Each point is reached from the start by the listed moves, each made once or not at all, plus a little noise. Is the number of moves made odd or even? Then give how often each move was made.

Moves:
(1): [ 39  25  17 -23]
(2): [10 44 -6 32]
Start: [ -8  15 -16 -35]
Points:
[ 30  40   1 -60] => odd (1, 0)
[  1  61 -22  -3] => odd (0, 1)

Moves:
(1): [ 56 -16 -22 -18 -16   5   6  28  -3  -2  20]
(2): [ 28   8  12  10 -43   0 -17 -22  38  -5  -3]
(3): [ 33 -16  52  33  36  16  -2 -30 -36  -5 -12]
(4): [  6  -6  -3  38  -5  25  25  -5  -7 -11  -2]
(5): [  9  33 -27  11  26 -29 -38  23 -12  -5 -23]
(6): [ -5 -50  -1  -7  32  30 -24   5  21 -28   2]
(7): [ 17  23  -2 -36   5  56  36   8  20  18  17]
(8): [  3 -20  20   3 -22  12 -13  64  -1  14 -12]
(9): [ 23 -11  -7  27  14 -41  34 -17  42  22 -20]
Start: [ -4   9   1   4  -6 -21 -20  -1  -3  -3  40]
Points:
[  2 -16 -28  46  48   2 -60  18   1 -47  15] => odd (0, 0, 0, 1, 1, 1, 0, 0, 0)
[ 80  32  13  73  68   9  31 -24   6  23   1] => odd (0, 0, 1, 1, 1, 0, 1, 0, 1)
[ 68  19 -50  32  -2 -18 -26  44 -25 -20  29] => odd (1, 0, 0, 1, 1, 0, 0, 0, 0)
[ 95 -58  48 116  30  -4 -57  19  43 -21 -29] => odd (0, 1, 1, 1, 1, 1, 0, 1, 1)

Moves:
(1): [ 15  -6   9 -16 -32  -9  -7  23  23 -14  -8  27 -17  20   0  -9 -24  10
  -4  -3  23  -3]
(2): [ 11   6  -5  -8 -12   1 -13 -14 -13 -24   6   6  14 -14  -2  14 -11  -1
   9   7  10 -15]
(3): [ -6   3  15  -7 -22  29  31  19 -13   5 -20   8  -2  12 -11   7   5  16
 -11  -1  24   1]
(4): [ 33  -3  10  21  -3  19   1   0  15   0  -5 -12   5   0  13 -30 -10  12
  -2  -7  -7  -8]
(5): [ 23  17  18  -1   9   4 -16 -15   7  -8  -3  14 -11 -14   5  24   0 -13
  -1  -1  10  -4]
(6): [ -1 -13  -4  -8  -2  -5   6 -21   9  19  12  -2  13  13   8  27  27  13
   1 -13  28  11]
(7): [  5  -5   3 -14  16  -4  -1   6  14 -12   5 -13   6  -9  -4  11  16 -16
   9   2  16 -11]
(8): [-14 -22 -13  26  11  18 -16  12  -9 -15  26  -5   6 -27  10 -10  -4   1
 -29  21 -25 -19]
(9): [-10  14   4   3  -3   3   2  -6  17   5   5   4  -4   6   7  15  -9  -1
  12 -13  -7 -13]
(10): [ 14   5  -7 -14  12 -14   8  17   9  32 -16 -16  -7  -6   5 -28 -11  -7
  12  29  29 -13]
(11): [  7 -11   8   7  -9  -7   4  -2 -17  20  24 -16  -1  -9  -7  -7  -4  -1
   8   6   2   6]
(12): [  1   2   9 -10  11  -6   4  -8  10  16   4  21   7  11 -14  -1 -17 -23
  -8   2   2 -12]
(13): [ -6 -10  29 -10  -3 -16 -13  14   8   0 -25  -5  12 -10  18 -10  11  -7
   8  28  20 -21]
(14): [ 23   7  17 -31   9  23 -14  21  -4  19  -5   0   5  27  13 -16   6  11
   0   4  -1  -8]
(15): [  6   3  -4   2  -5   2   9   2  -9  -6  -1   3 -14 -10  15 -19   5  -1
   3  -5   8 -21]
(16): [  6  -6  -3  17  11 -10 -25  35  -5  -7 -14  29  14  -9  17  41  23 -26
  -4  12  -4 -38]
(17): [  3  11   5   6 -13  14 -11  -7  12   3   2   9   0   5 -16 -14  14   0
  -2  -5  -4  -5]
(18): [-14  20   2  -4   1 -23   4   9  -7 -10   3   5   2  12  -9   3   0   0
  -4  -8  24  15]
(19): [-15 -10 -18  14  10  16  12  -6 -15 -12  13   7   4 -15   9  -3   6   8
  15  -1  12  21]
(20): [ -3  -8   4  10  14 -11   8  -1  17  -2  14  -4  -2  24  14  11  21 -14
   0  29   0  -1]
Start: [ 33 -17  33   0   9  -5  29   7  -6  24 -27 -11 -17   5 -40  13 -43  13
  21  27 -15  26]
Points:
[121  36  83 -34  -9  41   1  89  32   1 -61  58 -10  22 -14  31 -38   7
  49  43 110 -55] => odd (1, 1, 1, 1, 1, 0, 1, 0, 1, 1, 0, 0, 0, 1, 0, 1, 1, 1, 1, 0)
[ 85  -3  46 -15 -54  45  72   7  38  48 -32  42 -18  28 -28 -25 -66  40
  45  18 104 -32] => odd (1, 1, 1, 1, 0, 1, 0, 0, 1, 1, 0, 1, 0, 0, 1, 0, 1, 0, 1, 0)
[117 -35  70 -17  -2  24  40  91   2  57 -34  38   2  47  -1  -6 -59   0
  37 104  76 -45] => odd (1, 1, 1, 1, 0, 0, 0, 0, 0, 1, 1, 1, 0, 1, 0, 1, 0, 0, 1, 1)
[ 80  18 101 -48  20 -24 -49  19  11  33 -48  66  38  28 -18  83  10 -32
  17  56  69 -50] => odd (0, 1, 0, 0, 1, 1, 0, 0, 0, 0, 0, 1, 1, 1, 0, 1, 1, 1, 0, 0)
[ 82  18  51   1 -12  -1  29  -1  63  40 -24  25 -30  27 -17  -3 -50  34
  46   5  94  25] => odd (1, 0, 0, 1, 1, 1, 0, 0, 1, 1, 0, 0, 0, 0, 0, 0, 1, 1, 1, 0)
[ 96  10  78  15  45  61  22  83  -2  52  -8  28  -8 -18  -5 -11 -24 -27
  18  62  64 -86] => odd (0, 0, 1, 1, 1, 0, 1, 1, 1, 1, 1, 1, 0, 1, 1, 1, 1, 1, 1, 0)

Moves:
(1): [ 19   0   5 -14  15 -25   6 -14  -5 -12   2 -13   1  -7  -3   1 -11   4
   4   1  10   5  18   7   4   6]
(2): [ -5   8  16   7 -12 -15  -3   5  -3  -4  11  -3  -5   2   4  -8  -4   3
  -5  -8   5  -5 -16 -13   8  -5]
(3): [-5 -8 18  5 -4  5  6 -2  5 13  1 -2  3 -5 -9  6  2 -1 16 -9 -4 -6 -3  3
  9  1]
(4): [  9   0   7   0   3  -8  -1 -15   3  -4  -4   1   4  10   1  -1  21 -12
   3  -2 -10  12  -7   2 -10   5]
(5): [ -2   9   5  -9  17   3  -1  13   3  -3   1  -4   3   4   3  -6  16  -1
  -7 -18  -2 -14   2   1  10 -16]
(6): [ 11  17  -8   4   2   3   7  28  22  12   7 -14  31 -11   8   7   7 -10
   2   7  -4 -15 -24   1   9   4]
(7): [ -5   6   8   9  -9  -4  17  10  -3 -13 -13  -7 -10  15  -2  12  -7   3
  16   8  -8   0  -9  -9  13 -14]
(8): [ -9  -1 -14   7   5   2 -18  37  12   3 -15   0  10  -4   9   5 -16 -10
  -5 -16 -21   4   2  -3  -9   0]
(9): [ -2  -2  -4   5  -8 -19   9   1  22  -6  -9  -1  -5 -10   9  13  13  -6
   6   9   8 -11   3   0   8   3]
(10): [  2  -6 -16  -5  12   2  11  -9  -4   8   5  -5 -14   8  -5  -2  -7  -5
   8 -12  -2  -8   6   1  -5  -5]
(11): [  6 -19  -4   2 -10   2  -2   9  11  -5  23 -12  -6  -3  -4  -6  14  -1
  -4  -4 -14 -11   6   1   5  -7]
(12): [ -6   2   2   5   0   2  15  -3  -1   6  -2  18  -1  -3   0 -10  -4  -8
  -1  -3   2  10   8   0  -6   6]
(13): [-21 -19   7   6  -3 -12  19  -6  -9  -7  -5  -7  15  -3 -25   8  -4  -2
  -2   3   5   0   8 -12  -6  -7]
(14): [ 10  -4  15 -10 -20  -4  10   2   9  14 -22  -1   2   3  12 -18   1   1
  -9   8   2   1  -8   7  -4  -6]
(15): [-10  -7  -2 -23 -11   8   3  -5  -5 -10  -1   1   5  -9  17  -8  17  -8
  15  -8  -2  -1  -8  -6  15  15]
(16): [ 19  -7   3  -1   1  -8   1   0 -13  -9   7   7   7   8   4  15  -3  -1
  -8  -2  13   8   4 -11 -10 -13]
(17): [ -5   2   8 -18  -2   0   0   5   1   0  19   1  -1  -8  -9   8  14  -8
   3   7  -2  -4  -8  -7 -12 -10]
(18): [  2  -1   0  -7  -3  -4  -4  -9  -4   4   8   2   5 -16  -4  10   8   9
  -6 -19 -30 -14   4   6  -6  -9]
(19): [ 5  0 -3 -9  3 -2  3 11 12  0  1  5 14  3 -9  1 -2 18 14 -3 -2 -6 -3  4
  4 -1]
(20): [ -3   1  -1   9   3   4   5   1 -15   4 -13  -5  -3  -7   9  -4   2  21
  16   6   7   6   6  -7 -16  -2]
(21): [ -3  -7   7   7  -9   9  23  18  -2   0 -12  -7  -6   2   1   6  -6  16
   2 -13   5  -1 -15  -4   6  15]
(22): [-26 -16  12  -7   7  12  15 -10   9  17   8  -9  14   3  18  -1  -4   4
 -17   2 -18   3   7  30 -19  -5]
(23): [-11  18   0  -6  -9  -3  -4  10  -7   1   1 -13   4  11   4   6   9   4
   6 -12  -2 -14  33   2  13   2]
(24): [  2   4  -3   4  13   0   7   8 -21 -14   8  22   9   4 -10  -5  -1 -22
  -3   2   3 -17 -11  21  -5   8]
Start: [ 25  -5 -21  12 -17 -11  14  10 -18  -1   1  -6 -15  13   5 -19  13  -2
  -9  -3  25 -10  15   4 -24  13]
Points:
[-38 -61  35  24 -59 -44 100  46   7  -7 -34  -9  31   6  30 -36  42 -23
  30 -16 -23 -28  -9  23 -36   6] => odd (0, 1, 1, 1, 0, 0, 1, 1, 1, 0, 1, 1, 1, 1, 1, 0, 0, 0, 1, 1, 0, 1, 0, 1)
[ 47  -2 -11  -7  -5 -20  64 117  10  -4   9 -18  27 -12  16 -42  25 -41
 -26 -27   2 -48 -18  23 -26  14] => even (1, 0, 0, 0, 1, 1, 0, 1, 0, 0, 1, 1, 0, 1, 0, 0, 1, 0, 0, 0, 1, 0, 0, 1)
[-14 -40  29 -60 -11 -40 121  10 -35   0  22 -10  31  -5  -6 -44  24  -5
 -12 -64   1 -64  -6  36 -36   2] => even (1, 1, 0, 0, 1, 0, 0, 0, 0, 1, 0, 1, 1, 1, 1, 0, 1, 1, 1, 0, 1, 1, 0, 1)
[-10   6   7  12 -21 -48  58  50   9  -3  21 -50  44  17  34  14  47 -11
 -34 -26  32 -56  27   3 -11 -26] => even (0, 1, 0, 0, 1, 1, 0, 0, 1, 0, 0, 0, 1, 0, 0, 1, 0, 0, 0, 0, 0, 1, 1, 0)
[ 27   2  12  -5 -13 -15  58 105  -6 -13  17  20  59   8  13 -10  51 -47
  17 -70   7 -45 -65  -7 -15  26] => odd (0, 1, 1, 1, 1, 1, 0, 1, 0, 0, 0, 1, 0, 0, 1, 1, 1, 0, 1, 0, 1, 0, 0, 1)
[  3 -32  32  11 -12 -63  89  56  51 -11  27 -76  37  -1  -9   7  33   6
  13 -17   4 -76   1  14  23 -32] => odd (1, 1, 1, 0, 1, 1, 1, 0, 1, 0, 1, 0, 1, 0, 0, 0, 0, 0, 1, 0, 0, 1, 0, 0)
[ -9  13  36   3 -19 -21  69  40 -71 -24  23 -25   6  41  26  10  60  16
 -10 -54 -15 -53   2  17 -51 -29] => even (0, 1, 0, 1, 1, 0, 1, 0, 0, 0, 0, 0, 0, 0, 0, 1, 1, 1, 0, 1, 1, 1, 1, 1)
[  2   0  51   1 -31 -28  85   9 -17  25  -5 -25  -9  67  40 -27  31 -14
  -7 -51   0 -25  31  19 -33 -36] => odd (0, 1, 1, 1, 1, 0, 1, 0, 0, 1, 0, 1, 0, 1, 0, 1, 0, 0, 0, 0, 0, 1, 1, 0)
[-10 -38  45  22 -38 -34 104  75 -40  -6 -33   6  33  36   9  -9   4  -2
  -8  -8   9   0 -33   1 -91 -15] => even (0, 1, 0, 1, 0, 0, 1, 1, 0, 0, 0, 1, 1, 1, 0, 1, 1, 0, 1, 1, 1, 1, 0, 1)
